Each wall is flat, endless, passes through zero and stands at right angles to its row. A trip goes straight from one point to another. List the walls that it crosses, first one first.

Walls:
(1): [-18 -30]
(2): [-20 -26]
(3): [-12  27]
(4): [-6 -6]
(5): [31  4]
(6): [-13   9]
(7): [  3 -31]
(8): [ -2 -28]
(9): [ 23 -25]
Trips:
[19 12] to [ 51 -10] -> 3, 7, 8
[21 -5] to [-18 -22] -> 1, 2, 4, 5, 6
[-60  11] to [-34  18] -> none
[-39 -10] to [-22 -24] -> 3, 9
[ 4 25] to [-9 11] -> 5

Walls:
(1): [  4  -2  35 -19  21  23  30  23]
(2): [-13  22 -20   8  12 -55 -17  12]
(3): [-37   5 -24  39  11 -16  22  17]
(4): [  9  27  -3  19  39  -4 -28 -24]
(5): [-38 -60 -33  -4  -5  -3   6 -13]
(6): [ -7 -55  -5  10 -11  30 -56  22]
(7): [-19  24  14  32   7  -7  -5  20]
Trips:
[ 13   0 -19 -19 -25 -30 -15 -12] to [ -1 -17  22 -27 -11 -31  35  -9] -> 1, 2
[  6 -29 -20  -6 -23  29   9 -41] to [ 15 -23 -31  12 -14   4  23  17] -> 3
[ -2 -39  13 -24 -43   7  24 -27] to [  9 -45   3 -31  14  -1  -5 -24] -> none
[-41  38  -2  37   8 -15  25 -16] to [ 31 -10  20  -3 -57  17  -2 -30] -> 2, 4, 3, 7, 6

Walls:
(1): [ 35   5 -11  -2   1  10  -8  29   0 -12   1 -31  22   1]
(2): [  1 -19  -9   8   1  -8  -3  -6  36  14   4 -14  -2 -19]
(3): [-45  20 -19   2  17 -20 -24   3  21 -12 -19  20  15  20]
(4): [ 11  18 -32   5   1   5   3   9  13  -9  -1   2  14 -12]
(5): [  7  -6 -17  17   0 -12   5   9  15 -25  -8  -4  26  -4]
(6): [  0 -15  -3  25  23 -10   1  27  -3 -32  10  19  27  22]
(7): [ -5  24  -3   7   4  -8 -15  -7  30 -36 -24   1  28  30]
(8): [ 20 -11   7  -8   5   2  -4 -21  24  16 -11 -20  -6 -20]
(9): [-26 -48 -12   4 -10 -20 -12 -24 -26   7 -19 -23  -1   7]
Trips:
[  5  16 -32 -20   8  -1   2   3   5 -19   6 -12  -6  29] to [-17  14  12 -17  43   7   2  -6 -15 -13   5   0  21   5] -> 5, 4, 1
[ -6 -17  20  20 -22  20 -23  -5 -10  -7   4 -25   3 -19] to [ 15  14  13  -7 -22  -1  -4   3  17  16 -19   0  -6  58] -> 7, 2, 3, 9, 8

Walls:
(1): [-21   4  -4 -27  -2  24  18  18   3  14  20   1  19   7  19   1   3  12
  14  24 -22   5  -7 -10   4  10  14   9  -4 -21  12  -4]
(2): [-11   9  20 -25  20 -27 -13  13  -7 -11 -11  -5  10 -23  20 -19  -1   4
 -15 -11 -16  22   4   9  -3  16   5   0  14  -9  17   5]
(3): [ 15  15 -21  28  -1   7   8 -13 -19  11   4  19 -20  29 -25  12  16  -6
  16  45  -9 -29   5  17  10  22  -3 -11  60 -15  14 -15]
(4): [ 34  31   4  -3   9   7  26  -1  -6  -8   4  19 -26   7  -1  13  -8   0
 -13 -12  -5  25  25  -9   3 -17 -29  19  -4 -10  -5   1]
(5): [-21 -11   3 -28 -25  10 -21  -3  -6  16  15 -16  -9  -6  15   0  19  -3
  14 -10  -5 -16  13   1  -1  20  17 -11 -28 -17  -2 -10]
(6): [-10 -10 -27  18   2   0  11  -9 -16   0  -9   2   8  17 -13  20  31 -22
   1  21   4  42  -7  -6   4  11 -16  -6 -18  18 -10   8]
(7): [ 14   7   7  -3   3  15  -3  27  13  -4  22  -4  22  24 -18  17 -14  -3
 -23  18   9  21 -17  26  -2  -3  26  -2 -26 -12 -12  14]
(8): [ 28  -2   4  -7   4  25 -17  15  -9 -19  15  -7  19 -13  -3 -11  27 -10
 -10  -8   0  -7 -11 -11 -13  -6 -11   4   4  11  -3  20]
(9): [  5   1 -22 -16 -14   0 -15 -11 -13 -27   7 -17   4  36   3  17 -29 -10
   1  -1  27  -5  -1  12   0 -30  -2  -4 -12  -6  25 -11]
(10): [  0   4 -13  -1  -7 -26   9   4   6 -35  21  -2  17  18  -9  29  11   2
   1  12 -28  11  12 -16   9  34 -18 -50 -11  -7   2 -11]
(11): [-23  15  -8   7 -22 -10   4   4   5  12  -4  -7  -8   1   9  10  12   7
 -30   9  29   5 -11 -12   2 -32  14  -6  16   1 -16 -18]
(12): [-16 -17  -2  15  -9   3   2   7  13  -2  -7 -13   1  -3  14  -3   5  20
 -11  10  -2  25 -15  -3  -8 -19   4  -2   9  15   9  11]
Trips:
[ -4 -11 -22   9   9 -11 -10  -9   7  -9 -13  -9  -5 -12   0  11   9  29
  -7  -9  15 -29  -4  -1  24   4   3 -22  25  -8  30   7] to [-14 -11 -13   5 -18 -15 -13  13 -16   3  -5  -6  -2 -12   8   2 -25 -26
 -25  21  -7  21  -8  20   7  -2  22  -4  21  24  35  24] -> 10, 6, 7
[ 25  22   5 -11  -5  -3  -4 -14  12  -3 -22 -16 -11  13 -14 -19 -20 -10
  15   0   1   9  -6 -19  12   8   6  -9   5  18   2  -7] to [ 16  -5  20  11  -3 -17 -18  -8  -7   2   0  16  -7 -11 -10  -2  -9  -8
  -3  -9 -25  25   9   1  10  24 -14   6   0   6  19  -6] -> 2, 9, 6

Walls:
(1): [ 18  -3   2 -17 -14 -15  -2  -7 -39   1  43   6 -44  -2   2 -11 -18   2
   5 -15 -30  12  35  21  25  24  32 -33  -9 -13  14  32 -23  14 -12 -10
   0 -21   2 -32  14 -20  11  15   8  23   1  -6]
(2): [ -1   9  12  15   6  -7 -18 -10   5   2  23  28 -16 -15  17  30  28 -16
 -15 -12 -18  60 -18   8   9  12  20  -2 -21  13  10  18  15  21 -22   5
  -4   2 -13  -2   5 -10  10  26  -8  21 -14 -29]
(3): [ -4  39   5  20 -28 -20   5 -25 -27 -12  22   2  27 -17  -3  25 -31  53
 -53   1   8 -15  -2   9   2  -9  21   6 -23 -18  -5 -14 -21  22  41  -1
   3  12 -29   0 -13 -14 -13   0  -6 -21  44 -25]
(4): [ -6  18  33  19 -11 -27  22  -4 -17  22  -8 -22  12  21  16  -2  10  39
 -23   4   2  23 -17  13 -10 -10 -22  -1   8  -8   0  38  18  -3  16   1
 -43 -12 -14  -6 -12  26 -14 -11  23 -15   2  -4]
(5): [-10 -15   6  -3  17   7  -9   1  -3 -11 -28  -7 -27  18  18 -45   8   1
 -20  46  21  22  14  -3  26  -8   2  47  13 -14   5   3   4  -2   9   9
 -16   3  -9  35 -29 -34  12   3   3 -33   7   1]
(6): [-10  17 -15  10   5 -29 -11  28  29  19  18   8 -31 -12 -38  -2   0 -16
 -50  -4 -15 -32 -18   9 -41  19  15 -37 -18  27  10  -2 -13  44   9 -11
 -14  14 -38  20  18   3 -19 -12 -16  -6  -7   7]
(7): [-17 -24  21 -16  33  39  -1   4 -22  -3 -19   8 -15   1  42  -8   2  43
  14  -4 -20 -51   8   5 -32  -3   9   6   8   5 -22 -19  -3  -6 -28  15
 -28  -7   5 -39  -6  10  -6  34   6 -16  19 -39]
(8): [ -4  22  25   2   8  16  10  30 -16   7  12   9 -36  55  20  10 -16  30
  10  12  -5  -8 -15   2  40  11  11  27  -8   6  28 -14  -6   0 -11  -3
  25  -7  53  25  10   1 -19 -36  -9   6  -7  29]
Trips:
[-13   3 -17   7  24 -10  17 -10 -22 -24  -6  -7  -5  18  16  22 -45 -18
  29 -45 -15  -2  24   2   1  -8  13 -11 -11  12  -8   0  11 -19 -10   0
   3   5  -2 -14 -18 -17 -11  -2 -22   4  17  40] to [ 37 -20 -24 -37  35  -5 -15 -16 -11 -28 -16  11 -23   1  -5   6  -8   1
  -4  13  14  18   2   1 -21  41  -3  16  -5  -2  -2 -34  11  18  -4 -30
  -3   1 -29  19   9 -13 -19  39  10 -20 -18   1] -> 8, 5, 2, 6
[-36  32 -12 -22 -13 -16 -16  26   4   3   1  16 -15  10   3  39   5  -6
 -36 -29   0   8  15  -4 -12  -5   0  -7 -17   9   7 -12   3  -2  20   5
  25  34 -13  14  14  28  -6  41 -18   9  -6  22] to [ 29  26  -8  -2 -18 -13 -23  18  12 -13 -13   4  38 -29   3  -8 -19 -27
  14  16  58  24   3 -40  44  -6 -15  21  13  -7  14 -37  -9   7   8 -25
  11  -7 -18   3  11  24  20 -22  -8   4 -36 -21] -> 8, 6, 5, 2, 3
[ -5  -4 -12  21   1 -44 -14  -2   4 -13  19 -37  -7   0  47   5  16 -10
  11 -26  15 -17  -6  15  -3  27 -27  -6  32   1 -15   5  30  30  16  -5
  15 -15  33  -6  -1   2   9   4   4 -12  -3  -9] to [ -4 -13  -6   9 -24   3  14  14  -2   1   4  16  -2 -19  -9  30   3   0
  27  11  37 -13  19  -3  28 -10  24   1  11  -4   3  31   1  -7 -26  -9
  27 -16 -14   0 -13  -4  16 -16  15 -20 -21 -35] -> 4, 5
[ 17  -5   5  10  23   2  -3  -5 -39 -19 -36  44 -11  45  -3  23   2 -25
 -23 -23   4  -1   4  25  25 -25 -34  -9 -25  10  -5  -2  15   7 -15  -3
   8  13   3 -15  17  -5  -2  33 -22  -1  22  19] to [ -8 -35  24 -23 -21 -12  33  25 -18  -1 -29  43  -8  24   9 -12   5  -6
  -7   7  31  -8   7  18   9  27 -18   9  -5  19  17 -12   2 -49  -9  12
  30  -2   0  47 -11   7  16  12  10   6  13  16] -> 5, 1, 2, 7
[  4 -35 -13 -20  12  16 -15   7  -9   4  13  -7   7   8  39 -42  20  10
  19  13 -20  28 -16   5 -38  -1   3 -10  39  18   1   3  22  17  21   5
  17  -4   9 -25 -34  -4  15  15  -6  -6 -28   0] to [ -8  -7 -12 -19  19  -2 -15 -17 -50  -7  -8  10 -14  18  21   5   1  19
  31  26   9  31   8  21  36  34   1 -20  32  10   7 -34 -42  20  -4   8
 -15 -12  14 -10   9 -12  -9  18 -25  20 -24  -1] -> 4, 8
